Every row gives one point. Examples show where two turns around zero, p and q, send a point. Where does a point land after both, in the order given? Backwards means that the second turn is done in reverse. Each puzzle has new turns, and all numbers are rounded.
In the rows, zero is written as 128.

Turn p:
[ 98 123] -> [100 117]
[156 104] -> [161 111]
[139 133] -> [138 135]
[ 90 142] -> [ 88 133]
[157 139] -> [154 145]
Turn q:
[107 131] -> [122 148]
[108 133] -> [124 148]
[181 134] -> [155  82]
[117 114] -> [111 132]
Where do these land?
p, then q backwards: [107  98] -> [153 101]
p, then q: [160 146] -> [162 113]
p, then q: [116 140] -> [130 145]

Turn p:
[142 119 110] -> [142 118 111]
[131 121 156] -> [124 117 154]
[101 123  83] -> [110 137  79]
[138 149 163] -> [137 140 167]
Turn q:
[138  66 121] -> [106  69 134]
[114 159 127] -> [134 161 133]
[138 146 142] -> [147 138 116]
[124 140 145] -> [147 136 131]
[116  94 113] -> [104 104 147]
[138 163 120] -> [130 159 108]
Where do these land?
q, then p: [141 157 117] -> [137 156 111]
q, then p: [133  80 104] -> [ 82 100 120]
q, then p: [ 98 107 157] -> [135 100 165]
p, then q: [147 146 133] -> [143 129 106]
p, then q: [121 150 129] -> [138 148 123]

Turn p:
[ 97 149 155 124] -> [112 167 146 121]
[128 123 101 152] -> [121 111 120 158]
[163 135  92 139] -> [160 103 114 157]
[130 104 102  90] -> [132 119  81 108]
[101 135 161 129] -> [106 154 151 114]
[149 122 157 134] -> [137 115 156 110]
Turn q:
[135 161 166 165] -> [168 174 141 132]
[121 154 131 154] -> [144 158 120 114]
[106 103 120  82] -> [ 85  96 147 121]
[101 119 123 116] -> [ 99 128 134 119]
[159 106 123 150] -> [142 122 104 162]
[163 125 122 127] -> [151 107 118 141]
[110 128 111 102] -> [105 111 131 106]
Where do these land?
p, then q: [ 81 104 128 146] -> [ 88 159 131 105]
q, then p: [157 163 148 108] -> [156 104 145  93]
q, then p: [152 104 147 124] -> [116 104 154 138]
q, then p: [150 142 114  94] -> [126 100 116  95]
p, then q: [119 141 103 133] -> [135 143 103 124]
p, then q: [110 114 128 162] -> [103 159 132 136]
